Every row gives one point. To make a cloud, some directions were put in groups of two or more. Within a group, all points are equally far from the middle, so they leave a hole (a ring in 2 directions, a hollow ball in 3). The other directions are filled evenly. Then the cloud was stretched, turned, moved and blurred a little. How many holes are there, and how many directions does each take, smallest first?

Cloud (14 x 2):
[[ 14 -12]
 [-47 -24]
 [-20  -2]
 [ 22   1]
 [ 16 -58]
 [-23 -42]
 [-31   2]
 [  3  11]
 [ 44  21]
 [ 18 -60]
 [-31  11]
 [ 48  20]
 [ 13  56]
 [-15  26]]
Holes: 0

Cloud (19 x 3):
[[ 46 -16  -8]
 [-14  -5 -38]
 [ 16 -26 -34]
 [-44  34  25]
 [-26 -14  15]
 [ 29 -38 -26]
 [  3 -37 -37]
 [-15   0 -36]
 [ 19 -45  -6]
 [-32  60  22]
 [ 26 -21  16]
 [ -4 -48 -13]
 [-24 -26 -38]
 [-53  -3   4]
 [-33 -37 -21]
 [-42  25 -24]
 [ -1  57  11]
 [ 17 -29 -34]
 [ 45  -9  -8]]
Holes: 1 (3)

Cloud (29 x 4):
[[ 33  10 -25 -34]
 [-14  47   8 -35]
 [-30  17 -47 -14]
 [ 15   7 -45 -17]
 [ 41  -6  46  18]
 [  9 -47  25  42]
 [ 22 -37  41  42]
 [ 18 -44  -9  25]
 [ 32 -12  43 -18]
 [ 33  -8 -28 -26]
 [ 35 -13  36  37]
 [-17  29  20  25]
 [ 29  37  15 -19]
 [ -1 -43  37  41]
 [-39  -8 -26 -26]
 [  1 -32  -9 -28]
 [  6   1 -40  12]
 [ -7 -50  13  33]
 [-22  10  17 -42]
 [ 36  10  35  21]
 [ 29  22 -21 -38]
 [ 37 -14  52  15]
 [ 42   4  41  13]
 [ 33 -16   3 -35]
 [-34  18  27  26]
 [-47  -5 -21  13]
 [-17   1  16 -42]
 [ 19 -24  60  21]
 [ 26 -17  16 -35]]
Holes: 2 (2, 2)

Cloud (56 x 6):
[[  7  -9   4 -44  21 -19]
 [  2 -10  19 -49 -28 -10]
 [ -4  -5  14 -59 -28   9]
 [ -4   9 -17   9  -3  17]
 [ 22  -7  11 -57 -33 -15]
 [-12 -29  17   6  -4  24]
 [ -8 -33  26  10   5  11]
 [ 17 -27  -1 -14  14  13]
 [-13 -19 -11  -4 -19  18]
 [ 27  -1  15 -44 -23 -28]
 [-19 -11   0 -10 -19  39]
 [  3  10   3 -15  14  44]
 [ 12  24   5 -30  27 -10]
 [-10   0  12  19  50   7]
 [  6  12  17   6  43 -12]
 [  8  -8  24 -60 -19  19]
 [ 11   7 -16 -44   8  17]
 [ 21 -18  17 -39  22 -27]
 [  2  -6  20 -59 -27  14]
 [ 15  14 -15  -6  -6  14]
 [ 18 -26  29 -15  31 -24]
 [-10 -13  30 -34   0   3]
 [ 20 -25  -2  -6 -27  -4]
 [ 14 -24  36  18   9  -2]
 [ -8   8  -1  21  14 -10]
 [ -6  13  -3 -32  21 -11]
 [-18 -20  26   0  26   7]
 [ -2  26  -9 -47 -16  14]
 [ -6  25  26 -23  -7   9]
 [-12   2  -9 -35 -29  36]
 [  5 -32   7   8  30   8]
 [  6  -4  39  -9 -14 -13]
 [ 39 -14  18 -56   2  -1]
 [  6  15  10 -49  18  30]
 [ 36 -13  14 -55   5 -21]
 [-18  -4  23  -1  39  10]
 [ 22  -6  19 -26 -44  21]
 [-24 -16  -7  11   0   5]
 [-12   5  10 -55 -21  16]
 [ -3 -29   9   1 -30  11]
 [ -2 -25  25   8 -18 -14]
 [ 12 -36  20  10  31 -12]
 [ 30 -14  17 -56  13 -14]
 [ 13 -22  19 -26 -27  28]
 [-14 -18  26 -19  -9  -6]
 [ 24   5  17 -47 -48   7]
 [  1 -11  19 -46 -25 -14]
 [ 43 -20   8 -22  -2   0]
 [ 16   7   5 -11 -42  17]
 [  8   1  33 -19 -22 -16]
 [  0  -6   6 -55 -21  -9]
 [  6   8  14  14  10  35]
 [  1   0  -1  20  36  20]
 [ 18  26   0 -38   7  -9]
 [ 32  18  22 -38   2  17]
 [ 13 -20  39 -25  15 -12]]
Holes: 3 (2, 2, 2)
